Each row of a before or after table is a point. One or more steps were done to the points. Then noise was added and the rows were shuffled. The steps act on columns, c1 being the first. Name the steps. A step turns or swaps two columns, mirrors them in a line or flattens them onto one, adds a multiple of one to another, or multiplies or shifts one. Angles are multiples of 10 degrees, from the lower column toward the higher: turns from -170 to 170, lines from 10 to 170 but not 90. Use the fewest steps. Two steps may share a column if one is a turn and the other turns, adds or multiplies; they go together, in the order done. Otherwise the lowest column goes first.

Before (8 x 3):
[[ 38  32 -38]
 [ -8  25  52]
 [  0  48 -15]
 [-16 -30  29]
 [-21  59 -25]
 [-10  56   0]
 [ 13  19  21]
 [ 35  15   8]]
After (8 x 3):
[[  8  -4  58]
 [-25  25  14]
 [-59   9 -18]
 [-37 -33  29]
 [ 43   6  10]
 [-43 -25  11]
 [-11   8  28]
 [-44 -51   8]]
Steps: turn c2 and c3 by 30 degrees; turn c1 and c2 by 120 degrees

Before (11 x 6):
[[ 39  -6  -1  11  -4  11]
 [ 15  -8 -33  16  -3   9]
 [ 22   3  12  26 -40  24]
 [-35  -1  35 -28   1 -39]
 [-56  -8   7 -16   1 -17]
 [ 23  -3   0   2 -15   3]
 [-50  13  27 -60  -3  -7]
 [ 22  29  -2   9 -18   8]
 [  8  -8  13   1  -2  23]
 [  7  25  18  17   1  10]
 [ 33  -2 -23  17 -30   5]]
After (11 x 6):
[[ 13   2  43  25   1  33]
 [ -3  26  39  18  -1  13]
 [-51  -8 -43 -15  -1 -21]
 [ 20  28  19   9  -1   9]
 [ 41  -2  -7  17  -1  11]
 [ 20  -2  23   1   2   4]
 [  1  -8  32   0   1  24]
 [-47   0  26 -28   0 -45]
 [ 35  -6  37  12  -1  15]
 [ 31  -8 -42  16   2  13]
 [-56  10  -3 -59  -1 -24]]
Steps: turn c1 and c3 by 30 degrees; multiply c3 by 2; add 0.3 times c4 to c6; multiply c5 by 0

Before (12 x 8):
[[ -9   8  28  10 -16   9  -2   0]
 [ 21 -26  32  -7  -8   6 -25   0]
 [  8  16   1 -10  -2  -5  24  -4]
 [ -6   1  -8 -10 -15  17 -10   6]
 [ 31  -6  19 -27  41   5   1   5]
 [ 11 -24 -19  -7  16 -21  -5  -4]
 [ 13 -16  37  -2  -6  -6  12  22]
 [ 31  -4   5  26   2 -14  19  30]
 [ 18  -3  19  10  -6  -3   7  16]
 [ -8   1  12   2  -3  19 -19  21]
 [ 23 -14   6  -9   5 -25 -21   7]
 [  7  -9  -5   9   6  -1 -11  11]]
After (12 x 8):
[[  1 -24  15  -1 -28  18  32   5]
 [ 17 -21  12  31 -34   3   0   9]
 [ 35  -2   2  59  -4  -7   7 -15]
 [ 20   4 -13 -14   0   2 -13   9]
 [ 24  31  17 -11 -31  18  22  24]
 [-12 -10  -5   4  14  29   5  14]
 [  5  -1  15   5  -9 -15  32  10]
 [-19  -6  -2  34 -12  26   6   6]
 [  5  13  32  -8  14 -11   8   2]
 [ 17 -11   2  29 -16   6   6  -3]
 [ -5   2  12  23   3   8  15  -4]
 [ -8 -20 -14   7 -20  21  -5  -8]]
Steps: mirror c1 and c7 in the line at 20 degrees; turn c3 and c5 by -110 degrees; turn c2 and c3 by -70 degrees; turn c4 and c8 by -70 degrees; multiply c4 by 1.6; shift c6 by 10

Before (13 x 11):
[[  7  -3   2  -5 -14  -1   7   9   4  11  29]
 [ 10  -4  10 -13 -10  -5  17  -4  -5   8  -2]
 [ -1   5  16  -9 -20  18  -4  27  11  -1   7]
 [ 17  -7  10 -12 -18  18 -14  -4  13   5  19]
 [ -2 -15   5 -15   7 -10   5  -2  -6   2  17]
 [ -3   4   6   4 -13   9 -14   4  -9  -9  -9]
 [ -4   3  10   5 -12  -6 -16   1 -23  -1  -5]
 [  4  -5 -11 -15   2   2   8   8   0  16  14]
 [-12   5  -1 -14 -14  -7   7  -3   4   4  10]
 [-17 -11  13   8  10   5 -20 -13 -12  26  18]
 [ -5  -8   3  -5  14   3  12 -21 -28  10  20]
 [-14 -15  -1  17  19  -6   9 -10 -12  11  14]
 [ -5  22  17  10   4  -4 -19   1 -15  -6 -10]]
After (13 x 11):
[[ -4   2   0  -3 -36 -23 -16   1  -7  -4  -5]
 [ -1   5   6   6 -60  11  -4  28  18   9   7]
 [ 17  -5   1  12 -54  13 -14  -4  19   6  18]
 [-12   6 -11  12 -41   3   6  -4  -7   6  10]
 [-13 -14 -12  -3  56 -11   8 -10  -6 -20  15]
 [ -5  21   7 -11  12 -15 -20   1  -5  -3  -9]
 [ -4  -9  -7  11  43 -27  11 -22   3  -3  19]
 [ 10  -4   0  14 -30  -4  16  -4  -5   4  -1]
 [ -2 -14  -4  11  20  -6   4  -2 -10  10  15]
 [ -3   4  -3 -10 -39 -10 -14   5  10   3  -7]
 [  7  -2  -8  12 -41   5   8   9  -1  -4  29]
 [  3  -6 -21  21   6   1   9   8   3   1  14]
 [-17 -11   4  15  28 -13 -19 -13   6 -23  18]]
Steps: shift c3 by -10; turn c4 and c10 by -130 degrees; multiply c5 by 3; swap c6 and c9

Before (13 x 12):
[[-16 -29 -19   0   1 -21  25  -5  22   6 -39 -12]
 [-18 -11  22  14   5  16 -28  18 -26 -14  14  -2]
 [ -3  27  29  29 -28   8 -27   7  19 -17  12  18]
 [-19  -4  48  -2 -33  37   3  -4  25  31   5  -4]
 [ 23 -15   1  14  -3 -19 -14  -9  45  -6  26 -11]
 [ 12  -7  28  28  16  -9 -20  -2   3  28  -8  -6]
 [ 37 -20   0  15 -32  10   2 -23  15 -16  24   4]
 [-32 -15  -1  13 -36 -17 -15 -40 -11   1  -5  22]
 [ 29  -6  18 -20   8  -4  -6   2   5 -20  12 -17]
 [-28  -1  -7  25  -3 -13 -60   5   8  -3 -40   4]
 [ -7 -12  31   8 -22 -12 -46  31  47 -13  -9  33]
 [  4 -17 -12  10 -28 -24   1  -8   3  20  -1  -9]
 [  0 -16  -1 -10  26   9 -31  15 -24  35  28  36]]
After (13 x 12):
[[ -6 -11 -30  57  13   4  28 -12   8  -5 -38   7]
 [ 20   0 -18  16 -14  -8  29 -15  25  -9  19  -2]
 [ 25 -23  -3  47  13 -26   0  17   3 -17  12  19]
 [ 15   4  28  -4  -3   8  13   0 -17 -18  11 -17]
 [ 32  -8  -5  55  24 -11  14 -35 -35 -14   3  27]
 [  2  12   0   2 -22  15  39 -14   8  35  29  34]
 [ 25   9  12  33  -1  18   5  -4  16  26 -10  -5]
 [ -1  25  23  39  18   9 -13   1 -27  -7  18  -8]
 [ 50   9 -22   9 -10 -47 -10  -1 -15  34   4  -4]
 [-22  20 -16  -7  17  13 -30 -25 -16   9 -35 -12]
 [-11  16   8   8  35  -5  -7  -3   2  20  -4  -8]
 [ -3  35 -34  10  36 -18   8  18  19   2 -20  22]
 [  1  34  37  15  14 -34 -15   8  -2 -19  16   8]]
Steps: swap c1 and c3; turn c8 and c11 by 20 degrees; turn c2 and c8 by 140 degrees; turn c4 and c9 by 140 degrees; turn c4 and c7 by 140 degrees; turn c5 and c6 by 130 degrees

Before (12 x 14):
[[-15   8   3   4 -10  -7  13   3  17   6  -4   2  -7   4]
 [ -5   5  -3 -17  -5  -3  11   2 -34   5   3  -1  -6  -9]
 [  1  10 -14   7  -2   3   4   4  12   6  12   3  -7  -2]
 [  1  -5   8  17  -2   2  16  -5  18  -1   8   0   1  -5]
 [-13   7  -5  -4  -1   1   4 -12   0  -6   6  20   5  -3]
 [ -3  11  -2  20 -13  -6   1  -8   6  12   6  -1  12  -4]
 [ -6   6   3  13  -9   2  -5 -11   9  -8   5  -6  -9   6]
 [ -2   4   5  22  -8 -13  -3   4  11   0   4  11 -10 -11]
 [  0   9  -3 -60   1 -14   1  -4 -20  -7   9  -2   7  -9]
 [ -2   0   5  23  -1 -11   7  22  11  -7   3  10   2  25]
 [-14  -8 -12  20 -10  -5   2   3  15  -6   3  -2   3  -4]
 [-11   7   0  19  15  -5   0   0  16   0  -3  -2   2  -1]]
After (12 x 14):
[[ -2 -29  -1  19 -17  -7  -3 -21  -4 -16   1   4   5   5]
 [ -8 -34  -4  -4   8  -1  -7 -10  -3  -3  18 -12  -7  -2]
 [ -2 -30 -15   7  -7  -2   5  -2   0   4  12   5   9  10]
 [-10 -45   9  17  -8   6  11 -13  -6   1   3   6  -1  19]
 [-10 -49 -13  20 -20 -12 -10 -12  -3   0   2   5  -6  15]
 [  2 -35   5  14  -7   3  -8 -18   5  12   0   8  -3   9]
 [-19 -33   4   3 -12  -6  -3  -5   5   3  -3  -4   7  18]
 [ -5 -39   5  24 -27  -9   3   5  26   2   9  -6  -7  12]
 [-12 -33  -3 -16   3  -5   4   5  -9   2   2   5   6 -34]
 [ -6 -33  -1  20   0  -5  -7   3  -3  -2  -6   1   0  18]
 [  2 -37   6  24 -18  -9  -4 -13 -11  10   9  -5   6  11]
 [  0 -30  -4 -62  36 -16   1  24  -9  -2   2   6 -10 -20]]
Steps: turn c1 and c7 by 50 degrees; shift c2 by -40; add 0.5 times c3 to c6; add -0.7 times c4 to c5; turn c5 and c8 by 40 degrees; swap c9 and c14; turn c10 and c13 by 120 degrees; mirror c11 and c12 in the line at 20 degrees

Before (9 x 20):
[[ 26   7 -44  18  22  27  18   0 -20  13   9  18  28  28  -8  -4 -12  31
   28 -19]
 [  3 -14 -44 -23  -1  28 -32   3  50  -9  23  27  19  -7   1   7   6  13
   41 -15]
 [  7  31  13 -10  -1 -24 -32 -27  19  41   9 -13  21 -21  25  -8   6   1
    0  40]
 [-17 -17   9  14 -29 -24  -3  12 -21   4   4   3 -21   1  25  15  21  38
   -3  29]
 [-17  26  -9 -51  24 -17 -23 -34  35  15  34  43   1   9  47 -50  18  -8
   47  21]
 [ 11 -11  11  12 -32  -6   7  12 -19  25  28 -16 -12   0  21 -17 -29  -2
   -5  -4]
 [ 28  11 -29   4  25  14  17 -27  -5  -9  -1 -17 -34  22 -15 -26  18 -14
   -8  36]
 [-13   8  11 -37  26  31 -33  16 -16   8  36 -21 -40  -7   4 -41 -23  37
  -10 -21]
 [ 14  32 -21 -24  16  10 -17   0  -8  11  -8   7   0 -25  29   8  -5 -17
    1 -19]]
After (9 x 20):
[[-16   4 -17 -60  24 -13 -14  21  35  15  15  12 -27   9  47  -9  17 -50
   56  20]
 [-14  30  -8 -48  25  11  -8  20 -17   7  21 -53  39  -7   5  37 -23 -41
  -14 -22]
 [ 14  28 -21 -19  16 -18 -18  -1  -8  11 -16 -22   0 -25  29 -17  -6   9
    7 -18]
 [ 11 -14  10   2 -31   3   8   2 -20  25  30 -45  17   0  21  -2 -29 -17
   -6  -4]
 [-18 -29   3  11 -30  -4   3   9 -19   5   8 -28  23   3  25  38  23  15
   -2  28]
 [  3  12 -42 -30  -1  42 -34 -17  50  -9  13  -3  -9  -8   1  13   6   6
   28 -15]
 [ 26  24 -17  13  22  21 -13 -21 -19  13  15 -12 -17  28  -8  30 -13  -4
   24 -18]
 [  7   3  -8 -13  -2 -36  -7   2  19  41   5 -43 -34 -21  25   1   6  -8
   13  40]
 [ 28  19  -9   5  26  -3  -8  44  -5  -9   2 -48   1  23 -16 -13  18 -26
   -8  35]]
Steps: turn c2 and c6 by -50 degrees; turn c6 and c19 by -20 degrees; flatten c3 and c7 onto the line at 40 degrees; turn c4 and c11 by 20 degrees; turn c8 and c13 by 130 degrees; shift c12 by -30; swap c16 and c18
